Every row gives one point. To make a cloud, some directions were put in groups of two or more. Within a group, all points are equally far from the middle, so they leave a hole (a ring in 2 directions, a hollow ball in 3). The other directions are filled evenly. Then the cloud was stretched, turned, moved and blurred a little. Count the holes, and give their numbers of directions, smallest first.
In the rows, zero is written as 128.

Cloud:
[[131 100]
 [123 101]
 [ 95 115]
 [112  57]
 [ 81 185]
 [153 150]
 [119 118]
 [107  67]
 [169  58]
 [154 151]
 [165 117]
 [ 96 133]
 [139  52]]
Holes: 0

Cloud:
[[117  50]
 [131 176]
 [110  89]
 [131  82]
 [ 82 105]
 [139 133]
 [152  92]
 [ 95 135]
 [125 143]
 [143  92]
 [160 160]
 [134  56]
 [ 78 165]
 [134 194]
 [ 93 189]]
Holes: 0

Cloud (13 x 2):
[[ 91 161]
 [139 146]
 [137 199]
 [122 163]
 [182 130]
 [ 52 148]
 [ 71 156]
 [108 186]
 [141 122]
 [152 121]
 [169 104]
 [175 128]
 [114 186]]
Holes: 0

Cloud:
[[150 103  82]
 [144 130 188]
 [161 158  85]
 [136 191 130]
 [160 107  83]
 [151 179 152]
 [ 81 163 143]
 [117  61 162]
 [ 86 158 161]
 [132 100 191]
 [130 137  74]
 [ 71 122 134]
 [108  83 182]
 [ 96 165 164]
 [147  67 167]
 [129 192 127]
 [144  58 134]
 [179 147  99]
 [184 118 104]
 [137 107  78]]
Holes: 1 (3)

Cloud:
[[ 82 137 126]
 [131 180 124]
 [133 102 154]
 [134 108  96]
 [129 148 202]
 [124 197 179]
 [110 164 177]
 [166 158 150]
 [ 74 144  86]
 [136 111 169]
 [173 206 182]
 [144 154 114]
 [114  76 105]
 [159 130 201]
 [133 158 105]
 [124 197 171]
 [ 97 168 137]
 [ 61 112  91]
 [115 139  73]]
Holes: 1 (2)

Cloud:
[[139  65 118 152]
 [ 89 143 126  62]
 [122  81  66 118]
 [163  83  92 116]
 [163  99 140 152]
 [ 54 107 112 141]
 [129 104  65  97]
 [ 83  96  67 133]
 [ 55  90 134 135]
 [119 108  66  89]
 [142  67  99  79]
 [ 58  76 112 106]
 [152 131 127 161]
 [129 156  83 100]
 [182 129 130  92]
 [ 84  66 119 152]
 [150 163 160  88]
 [ 86 109  71 140]
 [130 150  95  71]
 [ 93  48 113 104]
 [107 117 131  49]
 [ 58 130 109 139]
 [108 152 153 156]
 [ 80 149 171 107]
 [ 74 164 132 127]
 [ 84 121  91  70]
 [113 172 101 104]
 [ 81  95 104  64]
 [174  94 106 126]
 [ 74 135 173 105]]
Holes: 1 (4)

Cloud (26 x 4):
[[ 76 177 135 120]
 [ 75 107 154 112]
 [160 154  70 130]
 [152 114 152 109]
 [170 180 177 109]
 [134 172 176 150]
 [116 120  81  93]
 [139 136  77 140]
 [114 169 166 124]
 [ 68 178 111 137]
 [131 168 180 143]
 [163 138  78 126]
 [145 160 190 127]
 [ 64 162 148 113]
 [ 99 125  77 154]
 [ 61 181 103 129]
 [172 184 170 101]
 [ 81 139 188 149]
 [144 196 136  71]
 [174 177 149  66]
 [ 93 174 121 155]
 [117 192 102 132]
 [170 172 127  51]
 [151 173  70 135]
 [131 139 125 192]
 [106 123  65 123]]
Holes: 1 (2)

Cloud, 53 rows:
[[153 135 123 105 131 101]
 [166  99 140 126 135  58]
 [ 83 156 108 159 106  86]
 [ 66  79  96  73 154 104]
 [178  89 150 132 110  93]
 [122 162 161 117 141 111]
 [132 170 106 140 112  74]
 [109 139  59 129 149 140]
 [131 124 120  57 121 121]
 [ 99 155  90 167 164  63]
 [124 115 128 151 127  27]
 [151 217 104 149  88 128]
 [146 130 160 152  94  41]
 [103  89 143 190 160  63]
 [ 97 118 112  69 117 143]
 [138 147 170 130 220  66]
 [136 139  76 136 100 185]
 [145 204 141 169  98 112]
 [112 120 114 136 112 177]
 [ 76 164  91 177 153 135]
 [123 164  93 129 116 173]
 [122 127 172 135 209  41]
 [126 127 180 187 162 117]
 [117  87 193 144 120 109]
 [129 224  91 131 111 117]
 [176 158 168 146 100  31]
 [107 178 136 141 107 191]
 [ 86 167 129 160 100  69]
 [127  68 146 150  66 101]
 [ 99  91 198 101 114  86]
 [ 99 151 171 151 122 105]
 [177 106 109 150 118 112]
 [166 128 122 191 160  84]
 [165 146 162 133 102 106]
 [109 147 107 140  94 110]
 [153 140 120  66  96 128]
 [ 62  75  85  73 121 110]
 [130  96 137 137 137 152]
 [ 82 167 143 172 160 136]
 [ 93  84 112  99 108 105]
 [202 150 149 179  99  92]
 [ 86 110 184 174 141  81]
 [154  85 177  71 107 126]
 [150 152 212 158 113  90]
 [134  79 126  96 144  60]
 [133 158 197 123 111  65]
 [125 130 155 147  78  61]
 [131 149 175 104 164  49]
 [152  77 140 122 191  91]
 [142  92 170  57 118 116]
 [124 136 160 124 179  79]
 [129  85 135 158 103  23]
 [ 67 142 153 113 176  95]]
Holes: 0

Cloud (47 x 6):
[[131  95 148 197 146 118]
 [102 204 117 143 149 184]
 [ 88 104  88 145 176 177]
 [147  98 169 148  84 122]
 [137 156 193 144 132  82]
 [ 56 126  65 132 153 137]
 [165 120 201 118 150 135]
 [121 145 164 193 164 110]
 [123  85 115 145  90  74]
 [103 210 124 120 179 124]
 [ 91  96  47 115 136 105]
 [101 148 102 149  86  63]
 [136 157 117  69 139 196]
 [138 172 123  48 152 158]
 [126 142 191 156 104  90]
 [ 92 115 124 200 130 159]
 [116 180  42 119 136 108]
 [164 155 175  76 155 113]
 [134 157  93 143 198 113]
 [ 71 154 121 101 122  65]
 [147 124 142 203 129 109]
 [143 136 121  70  76 132]
 [134 155  85 128 126  49]
 [139 184 146  77 105  82]
 [114 190 125 101 195 117]
 [ 80 124  63 150 130  76]
 [148 117 184 181 158 134]
 [125 142 172 146 191 182]
 [ 85 185 149 105 125  80]
 [148 192 149 142 159  90]
 [117 140  74  71  97 158]
 [ 73 127 148 131 107  75]
 [ 78 134 123  95 170 187]
 [133 149 153 126 153 215]
 [ 77 131  92 187 142 101]
 [105 102 113 171 191 129]
 [ 98 111 155 164 105 177]
 [137 146  88 113 199 172]
 [ 84 113  78  63 126 104]
 [140 116 169 171 175 104]
 [165  91 157 128  92 144]
 [105  69 103  88 155 123]
 [183 167 116 109 147  95]
 [149 200 107 134 151 178]
 [127 177 164 159 148  77]
 [176 178 123 130 124 174]
 [108 178  95  74  84 124]]
Holes: 1 (6)

Cloud:
[[ 93 157 154  94 177 193]
 [ 91 179 129 188 175 139]
 [107 114 189 172 153 129]
 [149 160 163 139 179 200]
 [110 125  97 128 104 179]
 [151 174  76 193 107 138]
 [150 178  96 119 180 130]
 [162 160 124 116 120  59]
 [ 96 114 217  97 117 149]
 [ 79 130  98  94 116 113]
 [145 185 139 140 194 181]
 [119 147  90 180  93  57]
 [ 80 121 125  78 168 137]
 [120  87 145  75 130 139]
 [114 169 127 204 107 101]
 [104 124 145 112 128  29]
 [145 154 164 172 195 152]
 [150 165 125  90 114  89]
 [142 197 112 115 171 127]
 [146 128 150 196  92  90]
 [107  98 145 118 109  34]
 [129 138  77 170 158  98]
 [ 86 123 209  85 123 123]
 [139 202 128 180 143 143]
 [117  89 183 126  73 160]
 [111 170 166 168 141  85]
 [168 122 120 109 146 136]
 [ 62 153 151 114 185 152]
 [ 89 124 147  63 104  80]
 [ 89  84 152 147 113 167]
 [135 116 175  57 117 103]
 [106  97 143 113 174  81]
 [102  76 154 104 123  70]
 [150 169  82 140 176 109]
 [160 142 178 182 127 128]
 [151 130 116 172  85  50]
 [151 171 127 124 140  52]
 [141 166  67 162 153  91]
 [102  80 154  98  68  86]
 [145 182  98 205 136 168]
 [ 71 131 126 174 136 168]
 [144 165  99 162  73 149]
 [119 151 166 107 177 210]
 [134 147 111 141 117  29]
 [103 106 168 107 187  84]
 [ 88  92 133 160 125 152]
 [155 151 105 113  83  91]
 [137 201 130 145 169 171]
 [163 117 141  89 150 132]]
Holes: 3 (2, 2, 2)

Cloud:
[[128 141 146 147 149 184 182 149]
 [ 66 118 167 185 132 124  87 100]
 [ 57  90 167 132  75  87 109  93]
 [ 97 127 144 154 159 119 125  95]
 [149 122 132 122  49  99 114  53]
 [ 92 206 101 147  59 127 180 107]
 [162 112 103 117 111 158  96 188]
 [147 155 103  93 113  97 171 144]
 [127  91 150 200 122 102  84 114]
 [130 117 129 132  86  80 125  55]
 [126 149 109 173 167 133  88 199]
 [105 151 131 128  95 124 120 161]
 [ 72  68 136 133 125 143  91  99]
 [138 221 122 169 138 129 147 132]
 [185 167 179 233  80 147 174 146]
 [135 203 184 201 105 187 161 107]
 [ 97 119  68 165  76 144 125 129]
 [154 106 126 161  61 156 105  92]
 [165 111 154 152 101 108 213 111]
 [137 114 136 143 126 152 189  79]
 [ 64  89 153 172  79 103 146 112]
 [ 92 181 138 139 121 152 109 121]
 [156 116 109 169 156 103 118  88]
 [ 75 156  88 146 152 149  77 142]
 [118 138  66  93 133  82 115 192]
 [ 74 125 155 205 164 162  96 144]
 [ 52 147 116 173  66 144  99 105]
 [ 84 113 143 199 137 144  62  84]
 [146 130 131 205  71  76 141  91]
 [119 132  96 213 121 184 131 152]
 [103 155 121 215 108  98 118 147]
 [137 107 163 184 111  43 150 119]
 [170 162 104 113 130 117 184 130]
 [ 95 163 101 212 126 182 127 133]
 [ 65 134 107 129 137 163 173 126]
 [123  83  94 201 140 181 152 107]
 [138 110 137 146 108  64 141  87]
 [105  95 168 187 168 124 129 164]
 [ 39 146 158 145  93 159 104 112]
 [154 147 203 176  98 151 184 147]
 [105 121 117 117 123 108 144 187]
 [190 169 146 172 108 133 124 106]
 [216 113 132 167 151 169 155 152]
 [141 190 106 115  52  90 105  97]
 [ 85 153 132 131  89 136 156 147]
 [164 117  73 138 101 214 145 125]
 [162  99 182 166 192 155 125 153]
 [159 112  83 176 102 126 123 107]
 [176 150 136 142 137 147 156  99]
 [101 132 152 122 131  77 123 114]
 [114 150 217 200 138 151 181 156]
 [ 91 134 117 223 125 155 131  90]
 [ 70 120 120 172 162 147 106 118]
 [104 186 187 189 142 166 148 131]
 [102 116 109 134 119 111 155  59]
 [191 107 155 165  80 150 192 137]
 [140  73  97 176 120 107 173 129]
 [156 143  39 137  99 141 175 169]
 [114 149  38 167 115 170 143 131]
 [152 218 125 176 121 149 165 116]
 [169 153 148 162 111 186 137 121]
 [ 86 109  92 192  93 138 154 136]
 [148  75  90 146  99 179 133  84]
 [ 74 124 163 210 156 175 162 149]
 [109 216 145 159  99  91 155 127]
 [178  87 129 177 168 150 201 131]
 [132 182 165 173 130  72 122 183]
 [166 109  54 122  84 121  99 105]
 [ 93  71  77 154 128 135 112 132]
 [123 137 231 186 127 146 165 137]
 [ 91 111  64 152 108 153  58 111]
 [165 132 115 165 141 171 127  59]
 [ 70  93  72 169 107 166 138 107]
 [ 80 139 110 187  76 134 150 146]
 [ 90 155 166 181 123  98  90 169]]
Holes: 1 (3)

Cloud (78 x 8):
[[163 184 142 179 115 101  86 149]
 [193 165 128 131 166 145  97 135]
 [164 108 187  63  92 148  71 133]
 [201  97 232  98 175 122  81 130]
 [166 148  99  87 158 131  92 105]
 [130  71 131 100 122  65  57 144]
 [ 73 107 159 115  98 168 133 147]
 [105 111  61 153 147 137 178 140]
 [109 152  69 136 143 161 179 160]
 [110 143  55 159 155 194 208  75]
 [154 122 113 147 122  90 157  56]
 [202 146  56  65 198 104 163  94]
 [115 161 126  99 112 179 147 137]
 [195 125 107  73 149 153 146 197]
 [ 86  79 131 161  93  75  67 139]
 [ 64 162 152 179 131 152 147 140]
 [ 88 129  42 168 138 150 207 125]
 [192 108  84 114 132 136 185 116]
 [107 155  75 116 116  91 170  25]
 [142  84 146 133 139 169 146 146]
 [ 51 103 154 143  88 143 114 144]
 [195  97 127  58 155 138 128 176]
 [ 83 123 161 196  85 121  94 117]
 [223 161 172  99 155 159  86 132]
 [131 216 104 125 156 163 135 120]
 [152 156 138 127  78 150 159  98]
 [121 145 108 180 147 139 115 180]
 [ 69 103 104 100 155  97 144  78]
 [101 117 178 123 164 100 153 114]
 [165 139  48 146 139  95 173  77]
 [173  83 195 126 173  95 102 136]
 [ 77 112 105 141 120  65 161  78]
 [129  75 148 126 130 109  69  91]
 [189  70 111 119 141 167 143 101]
 [ 63 151 116 160 138  98 179 129]
 [128  86 140 156 164  83 135 125]
 [151 157 160  96 186 135 141 148]
 [139 118 172  81 104 111 109 178]
 [175 112 109 171 127 164 161 116]
 [107 203 114 199 134 177 139 135]
 [ 94 198 187 112 150  76 111  97]
 [192  81 177 152 116 150 130  85]
 [ 99 148 124 115 178 157 137 155]
 [ 97 111 153 149 132 114  96 181]
 [ 65 165 151 185 104 153 139 140]
 [ 43 112  87 114 147  70 156 102]
 [121 176 157 150 146 108 183  81]
 [218 139 142  84 162 108 175  89]
 [151  56 127 152 102  95 115  68]
 [134 196  77 114 118 127 128 100]
 [105  69 173 154  95 130  65 163]
 [109 134  65 125 123 118 162 183]
 [101 128 142 120 151 131  95 124]
 [ 91  96 171 151 149 147 149  90]
 [128 152 103 190 157 163 144 124]
 [142 185 202  75 132  74  75 118]
 [152  78 158 162 146 140 119 111]
 [144 186 165 174 164 120 148  65]
 [101  79 162  70 118 114  49 139]
 [ 98  83 141 207 120 123  78  91]
 [162 111 132 177 124 162 129  81]
 [ 88 155 133  68 112  77  76  95]
 [119  82 126 137 203  68 109 105]
 [ 64 164 108 108 142 151  89 103]
 [104  67  42 194 127 143 138 131]
 [146  54 193 117 160 117 144 111]
 [197 129 132 139 124 148 129 138]
 [ 94 194 131 132 110 143 161 121]
 [ 98  78 142  85 119 142  95 127]
 [169 152 127  56 146 166 115 119]
 [192  95 103 101 208 123 134 106]
 [179 140 110 161 154 143 127  62]
 [ 57 144 167 166 138 126 137 112]
 [ 84 103 166  93 106 107  79 144]
 [214  88 141  94 184 124 187 130]
 [197 144 178  91 176 123 155  90]
 [134  67 177 132 115  76 105 163]
 [107  74 127  86 105 114 126 152]]
Holes: 0

Cloud, 101 rows:
[[183  92 173 114 149 139 161  93 105]
 [163 153 229 125 122 117 144  93 166]
 [189 111 161  92  95 129 138 167 162]
 [118 111 133 116 106 165  69 181 152]
 [100 129 113 128 106 126 154 142 185]
 [112 208 169 105  73 130  79 191 183]
 [ 82 123 148 103 134  67 103 151 137]
 [127 174 123  87 106 124  58  98  80]
 [178 137 127 106 115 119 131 122  66]
 [ 91 177 101 112 150 114 132 107 144]
 [170 120  99 135 158 141  95 139 167]
 [140  71  87 101 167 132 161  79  99]
 [140 139 187  53 107 146 126 158 117]
 [182 140  74 140 146 143 100 148 114]
 [128 219 174 142  65  97 158 202 167]
 [101 110 167 164  84 132 138 151 154]
 [159 215 110 135 112 137  87 108 101]
 [100 125  89 123  84 104  84 192 137]
 [153  92 199  76  78 162 128 130 147]
 [ 95 205 144 134 153 111 108 118 116]
 [147  83 122 119  69 174  62 129 149]
 [136  61 138  71 116 126 151 131 150]
 [151 161 142 115 168  95 212 103 126]
 [187 124 178 137  97 132 162 171 171]
 [176 152  77 141 144 139  90 151  90]
 [171  94 202 105 144 118 166 147 142]
 [129 238 141 136  93  91 111 174 170]
 [164 155 140 103 178 128 154 163 111]
 [106 119 192 118  89 145  50 170 148]
 [128 165 131 135 156 127  79 167 159]
 [140  64  96 107 176 101 133 102  85]
 [142 197 116 100 135  61 138 114  99]
 [121 121 192 121 125 104 170  64 163]
 [183 185  96  77 144 136 127  95 130]
 [144 224 177 164 117 123 194  91 170]
 [129  96 112 146  59 176  53 151 113]
 [151 176 107  69 125 116 102  85 118]
 [126 197 108 147  93  74 107 182 146]
 [ 88 152  81 134 151 105  61 147 155]
 [174 150 148 146  79 134 164 169 162]
 [163 211 139  96 171 107 122 125 117]
 [113 119 104 106 172  96 151 112  93]
 [128 181 161 127 157  98 170  67 123]
 [169 194 156 141 109 138 105 161 164]
 [176 123 159 147 117 122 105  74 151]
 [147 181  88 107 163  54 131 102  92]
 [172 105 190  80 169 124 148 137 141]
 [132 178 145  66 109 109 155  80 151]
 [112  60 103 124 130 100 122 126 153]
 [125  58 132 156  90 162 100 138 134]
 [153 199 182 125 102  94 111 160 185]
 [117 176  41  78 143 117  89  97 126]
 [158 198 152 135 100 112 110 148 186]
 [139 169  73 151 132  72 116 182 136]
 [140 234  97 133 148  91 109 138 132]
 [188 130  99  95 137 123 122 119  71]
 [160 180 105 122 115 114 154 136  83]
 [198 163 146 122  94 179 167  94 114]
 [189 138 192 147  85 151 117 133 164]
 [138 175 140  88  96 141 171 157 121]
 [110 156 133 132 143 122 187 113 138]
 [132 119 105 137 157  56 105 107 123]
 [127  82 111  98 171  93 151 106 105]
 [140  69 162  65 117 138 143 139 139]
 [194 113 142  92 150 115 109 126 114]
 [150 121 162 123 129 191 164 120 162]
 [132 203  81  90 132  76 137 121 102]
 [ 95 196 145  89 140 119 160 111 161]
 [163 151 129 155 135 123 176  94  80]
 [122 249 112  86 129  84 109 144 115]
 [115 121 130  62 157 126  59 139  92]
 [175 179 203 114 117 111 143  79 138]
 [137  97  98 112 111 181  96  88  72]
 [110 112 125 109 145 100 151  61 117]
 [123 162 166 114 158 130  84 113  81]
 [172 174 169 120 145 116 156  47 126]
 [106 101 135 102 132  94 124  94 169]
 [156 213 144  80 106 157 135 138 164]
 [139 201 164  58 115 112 101 134 123]
 [130 234 178 157  56 109 167 163 166]
 [135  96 211  74 101 153 120 146 139]
 [157 220 179 129 144 126 167  83 139]
 [102 213 186 144 127 125 170 110 162]
 [128  99 124 108 167 118 107 135  61]
 [163 203  68 119 166 105 135  97 150]
 [119 151 131 101  84  78 111 141 149]
 [146 168 111 146  71 157  63 175  86]
 [152  92 183 106  54 159 109 148 142]
 [133 144 115  54 138 140  97  98 125]
 [130 192 115  93 108 104 153 155  98]
 [132  75 169 117 128 133 111 185 158]
 [126  44 110  97 123 115 139 111 149]
 [112 146 146 125 106 175  81 153  97]
 [165 128 140  73 106 117  68 179 138]
 [125 107 177 140 109 159  89 179 152]
 [135 205 113 159 104  83 129 157 152]
 [116  97 181 109  67 123 126 150 127]
 [148 136 204 125 127  77 179 164 153]
 [169 147 187  83  85 136 155 139 103]
 [156 116  93  58 131 119  60 151  77]
 [107 117 123 128 137 136  35 206 129]]
Holes: 3 (2, 2, 2)

Cloud, 98 rows:
[[119 140 197 157 170 141 104 174 160]
 [181 151 154  93 103 114  84 135 177]
 [114 133 176 124 163 126 130 174 189]
 [117 117 191 204 140 111 103 126 138]
 [ 95 118 176 117 104 108 193 124 170]
 [ 50 123 146 174 114 145 111 189 115]
 [114 138 158 148 223 179 115 130 129]
 [115 143 167 158 104 148  97  89 154]
 [ 85  74 157 203 167 136 148 112 111]
 [109 174 162  89 201 128 105 106 135]
 [118 117 156 155 138 105  75 198  96]
 [ 95 211 138 150 112  84 121 220  57]
 [121 145 122  29 151 134 146 137 124]
 [125 203 139 188 117 131 124 143 135]
 [165 135 112 169 147 105 131 128 179]
 [117 149  97 122 171  77  99 106  61]
 [104 146 155 130  64  82  86 101 105]
 [ 94 168 126 120  92  60 221 168 112]
 [ 64  83 143 165 163  93 151 120 146]
 [154 196  97  55 128 118 114 142  87]
 [ 69 109  87 135 200 126 151 128 107]
 [ 96 116 122 138 116 177 155 158 174]
 [131 100 163 158 180 190  98 123 192]
 [ 95 158  83 109 149  87  93 152 164]
 [135  63 127 170  95  80 108 100 142]
 [ 72  60 145  62 127 103 126 104 147]
 [135 117  38 114 102 105 122 118  90]
 [ 65 156  87 131 197 141 136 128  87]
 [ 66 169 118  83 175  79 124 185  38]
 [123 106  79 103 100 153  92 179 124]
 [124  65 129 146 176 179 125 108 168]
 [ 83 137 141 106  97 129 185 142  83]
 [ 80 128  94 188 169 158 149 124 133]
 [133 112 121 185 102 168 104 172 110]
 [ 82 105  65 161  97  99 131 178 116]
 [113 180 111  40 183  70 143 148  86]
 [127 144 158 215 160 151 108 188  98]
 [132  91 141 128 111 161 159 105 206]
 [104 149 154 125  81 102  80 120 161]
 [ 60 130 141  57 160  89 160 152 159]
 [151 120 219 121 107 142 115 172 139]
 [162 106  61 139 126  97 104  71 119]
 [ 65 143 170 170  91 107 100 139 128]
 [133 149 121 154  66  62  99 129  83]
 [140 171 115 161 192 116  83 170  63]
 [112 175  70  98 167  99 123 216  92]
 [130  93 111 172 187 104 122 185  92]
 [123 156  90 145  92 110 157  75 101]
 [152 121 117 196 103  70 111 145  74]
 [ 84 155 106 105 184 136 157  79 109]
 [ 41 136 143 146 131 124 179 203 166]
 [138 110 134 192 151 163  92 154  79]
 [ 97 107 134  52 173  73 148 135 104]
 [ 93  65 148 161 163 110  94  77 116]
 [145  81  95 159  96 142 148 141 117]
 [150 185 140 115 127  90  92 109 147]
 [126 110 113  47 183 115 134  68 135]
 [154 166 209 140 123 117 143 142 165]
 [ 70 145 137 144 113 118 167  76 169]
 [ 63  81 148 183 104  94 103 127 138]
 [103 124 105  83 159  44 144 104  86]
 [157 120 139 116 150 109 152 113 201]
 [159 177  86  69 215  89 116 137  95]
 [ 62 101  86 162 103 121 168 158  78]
 [116 129 156 144 115  75 178 184 152]
 [122 192 128  89 196 136 184 148  85]
 [ 79  61 151 177 125 152 135 158 110]
 [ 94 129 129 105 233 129 112 136 100]
 [118 128 140 120 167 134 144 185 188]
 [117 184 152  69 139  54 122 161 117]
 [115 172 131 166 160 165 120 220 137]
 [ 71  71 115 144 118  77 106  73 115]
 [176 102 125  82 146 128 101 171 121]
 [137 154 191 116 128 110 138 109 188]
 [164 127 200 131 118 130 101  64 107]
 [ 65 163 168 123 183 121 107 151 105]
 [179 133 185  88 119  88 103 139 148]
 [ 62 166 123  68 170  51 116 169  76]
 [118 132  78 111  91 119 172 149 180]
 [152 176 185 186 117 101 167 133 114]
 [ 82 140 191 117 102  95 206 142 142]
 [ 85  83  81 161 115 109 161 125 133]
 [105 113 125  48 128 159 150 123 190]
 [102 144 114 126 163 155 123 190  81]
 [113 153 186  89 114 104 135 219 103]
 [ 67 101  88 140 132 131 103  80 182]
 [154 151 166  66 186 114 133 160 172]
 [174 141 112 168 145 139  65 153  81]
 [144  97 127  44  99 127 158 109 172]
 [ 87 145  94 191 180  79 132 154  33]
 [156 112 152 141 157 177  84 163  94]
 [ 97 111 105 178  71 137 159 126 172]
 [140  76 125 112 167 124 105 174  90]
 [131 163 103 202 100 100 155 167 121]
 [171 193 176 178 148 110 112 131 101]
 [122  84 174 201  83 136 146 126 159]
 [147 153 141  81 100 128 100 155 203]
 [123  93 173  92 129 156 139 129  91]]
Holes: 1 (6)
